Every row gives one point. The window is the flat piece filled in between its corners: a triangle in 3 columns, a solid with four corners in 4, and so on. A path goes straight from each point to the next, and from the last back to the first. List the points from which the path goes on through the window.

Window (3 x 3):
[49 56 8]
[-26 25 -14]
[-35 -59 -30]
Path:
(1): [-50 1 33]
(2): [-32 3 -42]
(3): [-37 -45 -47]
(4): [-62 -62 8]
(5): [-31 13 18]
(6): [-17 26 -53]
(7): [34 43 -27]
(8): [27 30 58]
(9): [-5 2 11]
(10): [8 1 -49]
(11): [25 16 -48]
(12): [10 11 22]
Through the window after points: 5, 7, 9, 11

Window (4 x 4):
[-58 -49 47 10]
[-65 -41 5 21]
[18 45 -24 -10]
[6 -29 1 3]
Path:
(1): [-53 -49 30 -20]
(2): [-58 -31 -2 -19]
(3): [-52 -35 10 36]
(4): [-64 -59 22 39]
(5): [-70 -66 8 8]
(6): [11 26 -23 -27]
(7): [11 42 -11 24]
(8): [9 18 -11 18]
(9): [4 30 -18 -36]
(10): [-3 -27 -6 -16]
(11): [3 -28 24 55]
(12): [-53 -28 34 45]
(13): [-57 -52 13 -10]
(14): [-51 -26 0 -32]
(15): [-48 -15 15 28]
(16): [-37 -24 43 48]
Through the window after points: 2, 6, 8, 10, 12, 16

Window (6 x 6):
[-2 18 -26 10 26 26]
[26 48 -11 -6 -13 32]
[14 -65 19 -18 -26 -11]
[-4 -21 5 45 -6 2]
[34 41 43 -10 95 -10]
[35 -7 -36 25 -17 17]
Path:
(1): [19 26 -23 -1 11 5]
(2): [24 7 -12 8 18 36]
(3): [26 -13 27 14 17 36]
(4): [18 9 16 16 21 -25]
(5): [-3 -11 1 6 -1 -19]
(6): [28 -37 18 44 0 47]
(7): [11 -11 -27 20 -26 39]
(8): [-10 24 -40 5 -40 4]
Through the window after points: 5

Window (8 x 8):
[-55 23 59 12 -50 23 35 48]
[-32 -30 1 32 24 -25 3 17]
[-43 74 -31 3 -6 14 11 -18]
[-15 -12 -58 -17 -46 24 61 -50]
[5 -41 -2 25 34 38 4 3]
[-38 -21 -26 6 4 15 -35 29]
[-39 -10 17 -25 29 9 14 31]
[49 95 -56 -48 -21 -23 -33 -74]
Path:
(1): [-41 -11 31 -6 20 16 -25 -33]
(2): [-3 8 -54 42 -1 -27 43 53]
(3): [-2 -6 -25 7 3 -2 12 59]
(4): [-50 -25 18 -5 -4 30 -23 -28]
(5): [-20 7 -22 -8 -15 10 -6 -47]
(6): [0 27 -33 13 -18 0 6 2]
(7): [-27 13 0 1 -10 8 42 54]
(8): [-59 7 69 -15 -18 25 -20 -22]
(9): [-84 -20 -12 -19 6 13 -43 -40]
(10): [16 -4 -26 18 -2 14 15 69]
(11): [12 -16 -41 20 2 -1 4 56]
(12): [-26 -13 -5 2 15 28 -16 -13]
(13): [-17 -9 3 -15 -21 0 -10 -32]
(14): [18 22 -34 6 17 -7 27 45]
(15): [25 26 -53 12 -17 -6 11 25]
(16): [-55 0 11 -18 -13 30 -24 -52]
Through the window after points: 1, 7, 9, 11

Window (9 x 9):
[-29 4 56 -95 -44 19 -36 32 27]
[4 18 14 19 -24 22 -48 13 28]
[-19 16 -26 9 13 78 -15 -11 -37]
[51 -64 14 -23 -1 -3 6 32 5]
[32 -24 -54 -17 -30 -9 29 -28 5]
[45 -42 -20 25 -43 23 45 -10 11]
[-46 -21 -35 -6 28 46 26 10 -9]
[31 -8 20 39 -27 -6 6 -43 2]
[18 57 46 -14 -25 13 -12 20 21]
Path:
(1): [-23 -12 -35 -4 -24 11 14 28 -48]
(2): [36 -19 -17 -23 1 26 13 -47 54]
(3): [8 -31 -4 -24 26 48 23 -11 21]
(4): [-50 -8 -29 2 -15 10 2 37 -30]
(5): [14 -12 16 25 -53 -6 5 34 -38]
(6): [19 21 11 -21 12 36 2 -25 50]
(7): [-2 -3 23 -17 -11 34 -36 -2 38]
(8): [0 17 16 -5 -38 10 -29 26 8]
(9): [1 -9 -28 3 -48 -12 3 14 -19]
(10): [30 -33 -5 5 6 52 0 -39 37]
(11): [16 -17 21 -46 13 44 1 -15 43]
(12): [-3 -19 -6 2 -16 2 7 38 -22]
(13): [3 -9 -14 10 -41 3 -35 22 -35]
(14): [31 11 12 -3 -18 34 -2 -16 37]
(15): [2 -10 2 -33 7 64 -9 -31 42]
(16): [-5 -2 8 -20 -29 19 -8 22 -18]
Through the window after points: 1, 3, 5, 7, 11, 15

Window (12 x 12):
[12 13 -21 -12 -2 44 17 2 -26 21 24 12]
[-23 21 12 -6 -7 -7 27 5 -20 -42 48 -1]
[-6 2 -33 5 5 -16 -2 26 15 23 -32 17]
[-26 1 2 -8 31 -30 -19 -52 -14 25 12 -31]
[1 -32 -1 -56 -3 -3 -1 -16 -1 4 -4 -5]
[18 95 13 -15 27 -1 62 7 -21 57 23 -32]
[24 -11 33 7 10 4 -5 25 -6 0 27 -13]
[19 41 3 -15 53 59 23 -5 -33 -48 -6 18]
[-9 -4 -6 -20 2 -10 -70 8 19 -45 22 -10]
[-61 33 -10 -43 50 -4 -1 27 12 2 20 28]
[-10 25 0 -11 -24 7 1 44 -45 14 -15 45]
[-74 -17 27 -39 -31 24 -19 18 48 -23 -1 26]
Path:
(1): [-35 7 0 -21 20 -1 5 30 -17 -12 7 -40]
(2): [0 10 8 -19 9 -17 -20 -26 13 4 16 29]
(3): [-2 21 19 -7 -1 -17 -17 -12 31 -2 44 53]
(4): [-33 -11 -18 -22 -4 8 4 28 -32 22 -11 -42]
(5): [-22 5 -3 -9 24 13 -19 34 -20 -7 16 -32]
(6): [12 9 16 -26 -3 -13 -6 -13 21 -8 18 25]
(7): [-5 18 9 -17 16 -2 9 3 9 3 25 22]
(8): [-43 8 -19 -8 24 -1 -16 41 -31 8 -18 -42]
Through the window after points: 5, 7

Window (14 x 14):
[-22 -31 -13 50 8 54 -23 11 -45 -20 31 36 -39 -10]
[38 12 -11 -5 -6 -9 -8 -34 -12 -6 46 4 -34 1]
[7 -3 38 -9 4 -23 1 17 1 21 49 -16 0 35]
[-8 -38 32 -23 -8 -27 -72 0 21 -4 14 23 -41 -17]
[-19 -26 13 -3 -15 18 40 -33 -36 -48 9 -6 33 3]
[-15 1 8 -37 -4 81 -21 40 14 -1 -27 67 -19 -6]
[27 -34 19 16 18 -16 -33 -2 62 -5 -37 20 37 27]
[-24 1 -2 13 59 64 39 -1 4 -95 30 -20 -15 -15]
[10 3 25 41 -7 39 59 -18 28 -3 -25 1 -12 14]
[-36 0 -16 8 -47 21 10 -21 1 29 -6 10 9 51]
[-5 68 7 -42 46 14 -24 -3 -16 -1 -11 26 -24 -31]
[5 -28 -22 26 11 7 -40 63 -4 -20 -10 40 -68 1]
[-7 54 -41 -19 2 23 8 -6 -20 33 11 -3 2 -51]
[-1 -3 -20 -62 56 38 -42 -7 -41 0 -7 0 -33 -36]
Path:
(1): [-3 9 22 -1 -19 27 -35 9 -14 -30 -12 -22 9 8]
(2): [1 6 11 -13 -18 30 -31 5 -8 -2 -3 -21 -9 9]
(3): [-2 -13 -8 2 24 -21 18 -4 -9 15 25 50 -16 -1]
(4): [-18 -19 3 -10 46 -14 1 -12 -18 -16 27 43 -20 16]
(5): [15 -2 18 10 -25 65 -34 28 18 -32 -22 -23 -28 -18]
(6): [6 27 19 -7 -6 36 -33 11 -4 -38 -15 -38 -12 18]
(7): [-12 -15 -11 7 38 23 14 0 10 -2 17 45 -25 -19]
(8): [-15 -19 -10 -1 26 40 40 -10 -3 -17 12 31 -12 -3]
(9): [-2 0 11 15 16 30 -10 0 1 -39 3 -11 -11 -4]
(10): [-3 11 -2 -4 7 46 -31 22 -4 -24 -8 1 -18 -8]
(11): [1 -33 20 -26 45 -6 24 -13 -9 -12 23 57 -21 -29]
(12): [-8 -17 -2 -11 21 13 23 -28 19 9 14 33 0 5]
Through the window after points: 8
